Rows are points. Each copy is the shape, with its points in the same order, stretched, turned, moved and blurred by noise. Some copies are also mirrored. Which?

Shape, 5 rows:
[[  9  12]
 [-16  -2]
 [ -6   8]
 [ 54 -36]
 [ 11  21]]
Copy 1, 5 rows:
[[-22 -25]
 [-16  12]
 [-23  -3]
 [ 56 -42]
 [-30 -26]]
Copy 1 is: mirrored
Copy 2 (5 x 2):
[[-11 -22]
 [-12  12]
 [-15  -5]
 [ 45 -60]
 [-16 -26]]
Copy 2 is: mirrored

Shape, 5 rows:
[[ -9  22]
 [-35 -27]
 [-15  14]
 [ -1 -35]
 [ 14   6]]
Copy 1:
[[-34  -5]
 [ 19 -38]
 [-25 -13]
 [ 30   4]
 [-16  22]]
Copy 1 is: only turned
Copy 2, 5 rows:
[[ -6  19]
 [-56   1]
 [-13  19]
 [-24 -25]
 [ 15  -2]]
Copy 2 is: only turned
Copy 3 (5 x 2):
[[ 27   5]
 [-25  25]
 [ 18  10]
 [-22 -13]
 [ 18 -23]]
Copy 3 is: only turned
Copy 4:
[[-28   2]
 [  2 -60]
 [-27 -12]
 [ 12 -34]
 [ -5  11]]
Copy 4 is: only turned

Shape:
[[ 17 -31 -26]
 [ 23 -36  18]
 [-13  13   5]
 [-18   2 -10]
 [ 23 -39  10]
 [ -5  29 -44]
 [  1  36 -26]]
Copy 1:
[[ 32  -4   9]
 [  7 -43  10]
 [-19   6   3]
 [ -3   2  -8]
 [ 16 -35  12]
 [  3  55  12]
 [ -7  51  14]]
Copy 1 is: only turned
Copy 2 (7 x 3):
[[ 50 -28  -8]
 [ 52  15  32]
 [ -9  15  -4]
 [ -8  -4  -5]
 [ 56   4  25]
 [ -8 -22 -51]
 [ -7  -1 -44]]
Copy 2 is: only turned
Copy 3 (7 x 3):
[[ 16 -28   9]
 [ 60 -13  23]
 [ 15  20   1]
 [  3   7   3]
 [ 51 -12  26]
 [-25  -4 -31]
 [ -5   4 -36]]
Copy 3 is: only turned
Copy 4, 7 rows:
[[-32 -20 -20]
 [-37   9   2]
 [ 17  -7  12]
 [  4 -25  13]
 [-41   5  -2]
 [ 20 -38 -17]
 [ 24 -19 -16]]
Copy 4 is: mirrored

Shape (7 x 4):
[[  0  26  -7 -12]
 [ 33  18  22   4]
 [ -1   4  -4 -23]
 [-10 -31 -37   6]
 [ 22  16 -17 -23]
 [  4 -26 -15   4]
 [  8 -16  52  -9]]
Copy 1:
[[-24 -24   8  -4]
 [  9 -34  14  42]
 [ -7  -7  24  -2]
 [ 13  35 -24 -20]
 [  7 -34  16  -3]
 [ 18  29  -5   4]
 [ 10  15  60  48]]
Copy 1 is: mirrored
Copy 2, 7 rows:
[[-17  21 -12   5]
 [ 27   6 -26 -26]
 [-23   5  12 -10]
 [-24 -47  22  18]
 [-30   2 -19 -18]
 [ -7 -36  17   0]
 [ 40   5  35 -32]]
Copy 2 is: only turned
Copy 3 (7 x 4):
[[ 16  -1 -19  14]
 [-22 -27 -10  -7]
 [ 18   7  -7  -7]
 [ 51  -8  29 -28]
 [ 22   2 -28  -8]
 [ 25 -13  22 -30]
 [-36   1  22 -34]]
Copy 3 is: mirrored
Copy 4 (7 x 4):
[[-19  10   6  -7]
 [  7  34  39   4]
 [-20  -8  17  -5]
 [ 19 -38 -29 -33]
 [-13   5  28 -26]
 [ 19 -24  -3 -17]
 [  4   0  45  48]]
Copy 4 is: only turned

Shape, 7 rows:
[[  1 -25 -19  11]
 [-13  16  46 -27]
 [  9  -3  23   6]
 [ 43   2   8 -36]
 [  2  -9  29 -29]
 [  6  -6 -43  10]
 [-34  -4  32  26]]
Copy 1 (7 x 4):
[[-11  16 -31   6]
 [  8 -32  30 -24]
 [-19 -11  21   6]
 [ 16  25  41 -27]
 [  2  -4  22 -37]
 [  7  30 -42  18]
 [-30 -49  -8  24]]
Copy 1 is: mirrored
Copy 2 (7 x 4):
[[  9   3  42   4]
 [-60  -2 -16 -19]
 [-25  17  29 -18]
 [-34 -40  38 -39]
 [-51 -15  11 -11]
 [ 29 -13  39  -6]
 [-23  50   3   6]]
Copy 2 is: only turned
Copy 3, 7 rows:
[[-49 -26 -12  -2]
 [ 32  30  12 -12]
 [ -6   4  -3  12]
 [ -8  29 -31   7]
 [ -1  29   5  -3]
 [-45 -50 -33 -13]
 [  4 -17  28   1]]
Copy 3 is: mirrored
Copy 4 (7 x 4):
[[ 23  14   1  -1]
 [-40 -23  19  -9]
 [ -6  -3  24 -21]
 [-12  16  41  26]
 [-15 -15  22  11]
 [ 18  38  -5  -3]
 [ -9 -22  -2 -48]]
Copy 4 is: mirrored

Shape (11 x 6):
[[ -1  -9 -13   2  60   5]
 [  3   6   2   0  -7  -3]
 [  7   7   2   6  -8  -1]
 [  7 -10   2  -2  -9  -4]
 [ 14  -5   1  -2  -4   0]
 [ -2  -2  -6  -4  -9  -3]
 [ -6  -3   0  -3   1   2]
 [  1  -6   2  -3   2  15]
 [ -2 -11   4  12  -6  -2]
 [  6  -2 -18   8  10   7]
 [  2 -10  -4  -4  -6  -4]]
Copy 1, 11 rows:
[[ 38 -19  27  -1  31  -3]
 [ -8   7  -6  -5  -2  10]
 [ -8   8  -4   0  -4  18]
 [-10  -7  -7  -6 -12  13]
 [ -4  -4  -3 -10  -9  18]
 [ -3   1 -15  -2  -8   6]
 [  0   1  -3   0  -5   0]
 [  7   2   6  -3 -13   5]
 [-10  -5  -1  11  -9   8]
 [ 18  -2  -2   8   1  15]
 [ -2  -8 -12  -3 -10   7]]
Copy 1 is: mirrored
Copy 2:
[[-19 -12 -37 -20  21  12]
 [  3   0   5  10   6  -1]
 [ -4   1  10  12   2   3]
 [  3   0   8  -5   6   1]
 [ -5   3   9  -6   8   2]
 [  2  -2  -2   4  -3  -8]
 [  4   2  -2   4   1   1]
 [-10  10   0  -2  -5  10]
 [  7  -7   7   1  -2  10]
 [-22  -6 -11  -5  -1  -5]
 [  4  -3   0  -6   3  -6]]
Copy 2 is: mirrored
Copy 3:
[[  4 -23  37   0  37   1]
 [ -6   6  -1   5  -2   3]
 [ -2   3  -2  11  -4   5]
 [  0   6  -1   6 -11  -7]
 [  2   4   3   9  -8  -3]
 [ -6   1  -7   3   2 -10]
 [ -1  -1   1  -3   2  -5]
 [ 13   2   0  -3  -2  -3]
 [ -4  -6  -2   3 -12   3]
 [  2 -12   2   9  18  -3]
 [ -1   1  -2   2  -3 -14]]
Copy 3 is: only turned
Copy 4, 11 rows:
[[-37   1  -3  -1  34 -39]
 [  8  -2  -8   6  -4   6]
 [  5   1  -8  11   1  13]
 [ 11  -3   8   5   0   8]
 [  8  -9   4  10   5   9]
 [  6  -2   3  10 -14   3]
 [ -1  -1   0  -3  -5  -3]
 [ -4 -13   3  -7  -4   6]
 [ -1  10   7   1  -2   9]
 [-15  -8   0  18   5  -4]
 [  9  -2  10   3  -5   1]]
Copy 4 is: only turned

Shape, 13 rows:
[[ 10  -6 -10  12 -31 -49  39  35]
 [ 14  27  47  -9 -15 -43 -14  27]
 [-30  14 -14  -3  41 -10   7  -5]
 [-47  26  34 -24  -1  20  23  38]
 [ -3  16 -22  32  12 -25  -9 -31]
 [ 14  37 -13 -13   1  -6 -19 -27]
 [ -6 -28  52  17  41 -37  41 -31]
 [-27 -27   1 -21  22  16 -25  24]
 [-25  24  21 -17  11 -18 -37 -21]
 [-32 -36 -11  17  41  30  23  18]
 [-29   0 -10  14  36  31   2  10]
 [-34 -33   8  14  -7   4  29  22]
 [  2 -23  -4 -10  -5 -13  21  30]]
Copy 1:
[[-37 -29 -22  -5 -32  30  20  54]
 [-30  11  -1  -3  28 -14  12  49]
 [ 12  17  13 -51 -17   2  -7 -20]
 [ -6  -2  42  -1  18  46 -26 -21]
 [ 17  24 -15 -17 -33 -30  20  -1]
 [  0  31 -22 -14  15 -26  21 -32]
 [  5 -45  54 -56 -16 -46  15  44]
 [ 29  -4 -10 -38  18  19 -49  -4]
 [  2  30   6 -18  15 -41 -23 -13]
 [ 53 -21  16 -46 -22  40 -25  -7]
 [ 46  12  13 -31  -8  27 -14 -26]
 [ 15 -38  12  -5 -22  31 -26  18]
 [ -7 -27 -15 -27  -2  30  -7  24]]
Copy 1 is: mirrored
Copy 2:
[[  6   1  17  16 -28 -14 -53  27]
 [  0  31  60   8  -7 -11   7   9]
 [-25   3  -5   1  27 -28   3  -7]
 [-23 -20   0  59  -4  35  37  13]
 [-37  17  11 -31  -2 -47 -24 -14]
 [-28  44   2 -24  -1 -11  -1  -2]
 [ 20  -7  20   4   5 -48 -11 -60]
 [  0 -17   8  -8  48  40  -1  15]
 [-31  32  30  -6  23  -3   4 -18]
 [ -8 -54 -18   1  29  10   5   6]
 [-27 -29 -10  -2  19   1  19   7]
 [ -5 -46  -2  22  -2  20 -27   3]
 [ 13 -10   5   7   8  16 -29  22]]
Copy 2 is: mirrored
Copy 3, 13 rows:
[[ 37  24 -35 -10 -32  18  34  18]
 [ 18  29 -23 -53  14  17  -9  -4]
 [-43 -23 -36  -4  -2   0  -8  10]
 [-16  15  18 -13  46  36  15  27]
 [-32  -1 -45   5 -36 -29 -16 -22]
 [-26   9 -24   2 -20   9 -40 -40]
 [ 28 -38 -44 -21  44 -59   4   4]
 [-42 -38  25 -35  -1  12  -6  20]
 [-51   4 -20 -38   8  -5 -19 -29]
 [-19 -50  10   1   7 -21  -4  42]
 [-38 -23   3   1   0 -12 -27  25]
 [ -3 -16  15 -10   7 -16  33  27]
 [ 12 -13  -1 -19  -9  18  13  14]]
Copy 3 is: only turned
Copy 4, 13 rows:
[[ -1 -22  -4 -37  46   6  22   4]
 [ 49  -3 -11 -18  22 -41  -3   6]
 [-21  13 -32  23  15   3 -32   8]
 [  8  46  30  -3  41 -20 -27  -3]
 [-30 -17 -37  11 -14 -10  -2  11]
 [  0  20 -38  -3 -22  -8   6  -7]
 [ 19 -54  -5  39  31  16 -48 -42]
 [ 27  35   1 -10   4  29 -41  23]
 [  2  16 -35  -6 -16 -31 -40   1]
 [ -2  17  21  23  25  52 -27  20]
 [ -7  25   7  29   6  22 -19  23]
 [ -6  -4  32 -17  32  29 -23   6]
 [ 18   5   6 -21  29  34  -3   0]]
Copy 4 is: only turned

Shape:
[[ -9   0  12   3   3  -7  -3 -11]
 [  5  22   0  16  31  16 -12   1]
 [ -4  -7  -3  36   1   5 -11  -5]
 [-12  -5  -6  10  -3  -6 -11  -9]
 [  6  -3   8   1  -6   1 -11 -11]
 [ -2   2  -3   4   1  -2 -10  -3]
 [  0 -11   1   2   9  -2  -3 -13]
 [  5   5  -7   0  11  -8   1  -2]
 [-19   6  -6   0  -4   3 -14  -6]
 [  0  12  -4   0   8  -4  -9  19]
 [  4   1   4   0  -5  -5  60 -11]
 [  6   1   2   2  -3  -4 -14  32]
 [  3  19   0  13  10  -6  -8 -16]
 [  7  -4  -5   4  -5   4 -13  -3]]
Copy 1, 14 rows:
[[  4  -7   6  -3   1  18  15  -7]
 [ 26 -14  38 -10   1   4 -11   4]
 [ 21  14  21   9  14  -4  16  -1]
 [  5  10   2  -3  -9  -3  13  -4]
 [  0  15   2   7   0  15   4  -4]
 [  6   4   3  -1  -6   1   4  -1]
 [  2   3  -1  -2   6  12  11   7]
 [ 14  -6  -6  -3 -10   2   1   6]
 [ -8   6  16  -8 -17  -3   7 -14]
 [ 12 -15  -1  11 -16 -17  -9   1]
 [ 15 -11 -43 -30  42  40   3 -17]
 [  3  -9  -8  41 -10 -28 -12   0]
 [ 29   3  15 -13 -10  18   3  -4]
 [  1  17   0  11   3  -1   1  -2]]
Copy 1 is: mirrored
Copy 2, 14 rows:
[[  3  -2 -11   8  -9   5 -13   5]
 [  5  20   8  -2  17 -28 -26  11]
 [ 30  -4 -10   7   6 -25 -13   1]
 [ 16  -6  -8  10   1   4  -3  -5]
 [ -7  -7   3  11  -5  -4  -8  11]
 [  3  -3   0   5   2   0  -3   4]
 [  7  -8  13  -2  -6   2  -8   9]
 [ -7  -5  11  -9   0   0  -7   6]
 [ 11   9 -11  17   4   7   6  -9]
 [  1   0  -4  -6  15   1  -4  14]
 [-24   4   8 -21 -48  -4  20  -4]
 [  6 -11  -7  -8  18  -1  -1  28]
 [-13   5  -7   6  -1 -14 -24  -4]
 [  1  -8  10   7   1  -5   1  10]]
Copy 2 is: mirrored
Copy 3:
[[  4 -12   6  -5   2 -13   6   6]
 [ -6  10  10  16   9  -9  32   7]
 [ 17 -24   6  18   5  -1  15   6]
 [ 20 -10   2   2  -6  -2   6   9]
 [ -2 -16  12   1  -1   0   4  -1]
 [  7  -5   4   4  -3  -3   6   3]
 [  4 -11   1  -8   7   3  12   0]
 [  8   1 -10  -2   0  -2   5  -8]
 [ 13   8   3   5  -8  -3   4  21]
 [ 11   8   6  10   1 -13  -3  -5]
 [-29  -9 -56 -11  29 -12 -34 -21]
 [ 13  -3  19  16   5 -15 -13 -13]
 [  6  -7  -3   7 -11  -8  16  -3]
 [  5  -9   7   6  -1   7   4  -2]]
Copy 3 is: mirrored

Shape, 14 rows:
[[ 24  11  14  -6 -45  30  15 -25 -25]
 [ 17   2 -19  21  15  23 -28  -8 -22]
 [ 10 -10  18 -11   7  -9 -22  33  -2]
 [ -5  -9  15   3   0 -29 -23  -4  27]
 [ -8 -47   3 -12 -15   1  26   2  -3]
 [-14 -32 -19  26  -5 -35  40 -26  -9]
 [ 14 -18  26  42  11   2 -10 -10  19]
 [ -1 -45   5  45 -47   2  11  20  33]
 [ -6  -6  17   9 -13   5 -25  21  -9]
 [-24   1   1   5 -16 -36  20 -28 -19]
 [ -1 -33 -20  31  11   1  34  32  33]
 [-24 -22  -9  43   2  11 -12   8  10]
 [  9  -2   8 -10  12  10  12 -19  -1]
 [  1 -12 -20 -10 -22 -15  -1  21   6]]
Copy 1 (14 x 9):
[[-41  30  55  -8  -3  14  -4 -17   4]
 [ -4 -33  18   3  20   0  -8 -21 -34]
 [-12 -17  -7 -21  34  -7  22  32  -9]
 [-14  -8 -35  -6  17 -35  -8  22  33]
 [-43 -10 -14  35 -15  -2  40  19  11]
 [-16 -23  -7  47 -43 -48  16   9  22]
 [ -7 -16  -4  34  46 -33   2   2  22]
 [-20 -39  11  50  24  -3   4  33  52]
 [-15  -8   8  -2  24   6  -8  33 -10]
 [-18  18  -1   8 -47 -36  -9  20  12]
 [ 22 -47 -10  50  13 -12  56  13  32]
 [  7 -32 -11  49  12  -1  -6  20   3]
 [-16  14  -5   8   2 -14  28 -16   5]
 [-14 -28  -5 -15  -9  -1  14  21  14]]
Copy 1 is: only turned
Copy 2 (14 x 9):
[[  5   8 -29  -6 -24 -38 -33 -10  10]
 [-16 -13   7  11  17 -16 -31  19  14]
 [-21 -17   4 -15   2 -21  26   3  -4]
 [  9   1   7  -6  -2 -28  29  25  -7]
 [ 18  -5   7  -7 -47  -3  -7 -16  -8]
 [ 42  -2  -3   0 -41   6 -32  20 -36]
 [  6  14  28   9  10 -37  -7  11 -24]
 [ -1  34  20  41 -45 -31   3   2 -37]
 [-26  12   6  -8 -10 -21   9   9   0]
 [ 28   7 -23 -26 -31  -3 -14  26 -15]
 [  8   2  14  38  -9  11  -2 -12 -38]
 [-10  27  28  22  -7   1 -11  17 -10]
 [ 21 -12  -6 -10   4 -11 -13  -5   6]
 [ -3 -12 -15  10 -25  -7  14  11  -6]]
Copy 2 is: mirrored
Copy 3:
[[-15  12   7  17 -42  60   9  15 -26]
 [-18   2  -3   1  25  32 -59  16 -24]
 [-23  -7  35 -17  31  -8 -10 -10 -15]
 [ -6 -14  14   1  20 -20 -11 -44  22]
 [-18 -36  -8   2 -10 -13  33  20  17]
 [ 21 -15 -35  17  18   7  33  10  59]
 [  5 -46  19  21  41   4 -12 -18   8]
 [ 21 -47  29   5 -22 -17  -8  20  58]
 [-25 -11  27 -15  10  17 -25  -2  16]
 [  2  12 -24   5   5  31  27 -18  59]
 [ 44 -46   6 -18  16 -21   6  24  22]
 [  2 -40  -3  -8  22   6 -40   7  41]
 [ -6 -15 -12  -2   7  19  15 -13 -23]
 [ -1   9  10 -16 -12  -4  -4  12  13]]
Copy 3 is: only turned

Shape (16 x 11):
[[-18   9  -2   4 -30  11   2  -4  18 -18 -12]
 [-32  11 -10  16  17  12  21 -25  -3   4 -11]
 [-32  27   5 -18   3 -13  28   5  -2   7  -1]
 [ 10   9 -21   1 -35   3  33 -17  12   1  11]
 [ 14  25 -24   6 -22   6 -11 -18  10   5   8]
 [ 15  35 -14 -30 -19 -10 -12 -22  12 -23   3]
 [ -5 -16  16   5  16  -9   9 -28   8  14  14]
 [ -2   0  10  28  10  12  16  22  21   0  -6]
 [  4  21 -17 -24  18   8  -1 -17 -13  -6  13]
 [ 20  -4   9   8  -3 -18   1  -8   2  -1  23]
 [ 16 -15 -23   7 -21   1   5   4  19   8 -24]
 [-15  25   3  -6  -5   9   2  -6 -17 -13  26]
 [ 13   0  12  19  -1  19   7  -7  26   7  11]
 [  0 -28   4  -9 -43  -8  16  -6  10  -8  23]
 [-12 -21  21 -11 -21  30 -10   0 -39   1 -13]
 [ 29   1   8  24 -16   6   4  -1  -5  -6  -8]]
Copy 1 (16 x 11):
[[ 12  25  11  21   6  24  -9 -16  26  18  23]
 [ 25  -6   6   6  26 -20  29 -14  10  -9  26]
 [ 13  11  32  20  17   2  41  -8   9  11  11]
 [ 17   8  24  26 -27   4 -15 -24  15  26  14]
 [  3  15  -4  34  -7   1 -14 -43  13  29  -2]
 [  7  47  10  60 -19  -3 -15 -44  28  15 -12]
 [ -1 -14   1  32  -2 -14  23  15   9 -13  23]
 [ -7 -17  18 -14  26   6  -6  20 -24  13  19]
 [ -3   6   1  21   3 -36   4 -27  24  -4 -17]
 [ -7   6  -1  27 -16  -4   2  13   2  17   2]
 [ 16  -4   8   5 -23  22 -19  -6  -9   0   0]
 [ -8  18   1  16  17 -13  13 -17  36  27   5]
 [-17 -14   9  13   7  -1 -19   0  -6  14  28]
 [  3   9  13  34 -35  22  -8  18  41  19  19]
 [-13   5 -20 -34  -7  12  18  -1  39  -6  14]
 [ -2  11  -4 -13 -20   8 -13   0 -13  20   9]]
Copy 1 is: only turned
Copy 2, 16 rows:
[[  8  18  10  -8  16  -5  15 -14  39  -8 -18]
 [-16  27   8 -38  34  -9 -11   3  -8  31 -39]
 [-32  -8   2  -9   2 -28  -1  11  21  44 -18]
 [-18  -7 -23   5   4   2  24 -18  28 -14 -40]
 [  1  32 -17  31   6  16   4 -19  15 -14 -21]
 [-38  26 -16  34 -13  19  -1 -26  46   6  12]
 [-25  -3  10 -13  -3 -26   1 -31 -32   8 -12]
 [ 33   0   9 -18   8   1  16   0  -7  22 -12]
 [-40  27 -27  -1  16  -1 -16  -8  10  23   7]
 [-12  -7  -2  13 -19   1  26 -15  -9  -7   1]
 [ 23  -2  -3  -3 -20  17 -11 -11   7 -21 -28]
 [-24  19 -10   2  31 -15  25   2  25  15   0]
 [ 18   6   0   7  20   0  17 -36 -15   1 -13]
 [-16 -26  -4  -5  -8 -31  37 -28  29 -42 -12]
 [  1  -9  28 -14  50 -17  -4   1  -7 -26 -11]
 [ 18  -8  10   6   6  35  26   0  -6 -10 -21]]
Copy 2 is: only turned
